Rows are points. Each copy is the shape, with its points in the same order, stretched, turned, moved and blurred by noise. Say if it was mirrored as well.

Shape, 8 rows:
[[-29.2   1.2]
 [-20.0  -1.9]
 [ 28.2   9.6]
 [-10.6  -0.8]
 [  5.1   0.2]
 [ 10.0   5.1]
 [ 14.0  14.0]
 [  5.1 -48.7]]
Copy 1:
[[-18.1  20.8]
 [-11.2  16.6]
 [ 15.4 -18.7]
 [ -5.2   9.4]
 [  6.5   1.9]
 [  6.0  -5.7]
 [  2.6 -14.0]
 [ 36.7  32.4]]
Copy 1 is: mirrored
Copy 2 (8 x 2):
[[-13.5  22.3]
 [ -7.7  18.5]
 [ 42.5  -5.2]
 [  5.5   7.2]
 [ 19.5  -0.2]
 [ 24.2   1.7]
 [ 32.1   8.1]
 [  0.4 -44.1]]
Copy 2 is: only turned
Copy 3:
[[ 16.4 -26.8]
 [  7.5 -21.7]
 [-24.1  31.7]
 [  3.4  -6.9]
 [ -8.9   5.1]
 [-14.1   8.8]
 [ -5.2  21.6]
 [-49.2 -37.4]]
Copy 3 is: mirrored

Shape (7 x 4):
[[ 27.0  -8.5  34.1  22.5]
 [-10.4  -6.4   0.8   2.0]
 [-43.9 -20.2  23.4  -7.6]
 [ 10.5  10.4  21.6  -0.5]
 [  4.9  -7.9   9.3 -21.5]
 [ -9.0 -15.7 -13.4   8.9]
 [  8.9  -3.1  42.3   8.7]]
Copy 1:
[[-12.4   2.1  44.5   7.0]
 [-11.8   0.2  -4.0  10.4]
 [-50.0   2.1 -23.6  40.7]
 [-17.5   7.4  15.2  -3.7]
 [-23.4 -21.0   6.9  -2.8]
 [  3.2  -9.2  -6.8  15.1]
 [-29.9   9.5  25.4  11.9]]
Copy 1 is: only turned
Copy 2, 7 rows:
[[ 12.6 -39.0  20.3   2.8]
 [-11.0  -9.9 -11.3 -10.8]
 [-40.4  -1.8  -2.4 -47.5]
 [ 12.9  -5.4  13.0   6.5]
 [ 20.7  -0.1  -3.4 -15.0]
 [ -6.8 -14.1 -27.0 -10.0]
 [  3.7 -26.4  25.7 -12.0]]
Copy 2 is: only turned
Copy 3, 7 rows:
[[ 42.6 -20.5  26.8   4.3]
 [ -8.1 -20.3  10.5   1.3]
 [-30.9 -62.5  19.9 -20.4]
 [ 19.0  -5.4   9.1 -16.4]
 [  2.8 -21.9 -15.8 -19.6]
 [-11.6 -19.8  10.2  18.5]
 [ 27.8 -29.9  21.7 -16.4]]
Copy 3 is: only turned
Copy 4, 7 rows:
[[  3.1  -8.9   2.7  48.9]
 [ -5.3  -6.6  -9.5   1.0]
 [-24.2 -31.8   3.2 -23.9]
 [  9.1   4.5  13.6  21.1]
 [ 25.9  -8.9   7.0  -0.9]
 [ -9.8  -3.6 -29.7   1.6]
 [ -0.8 -15.5  20.0  29.9]]
Copy 4 is: only turned
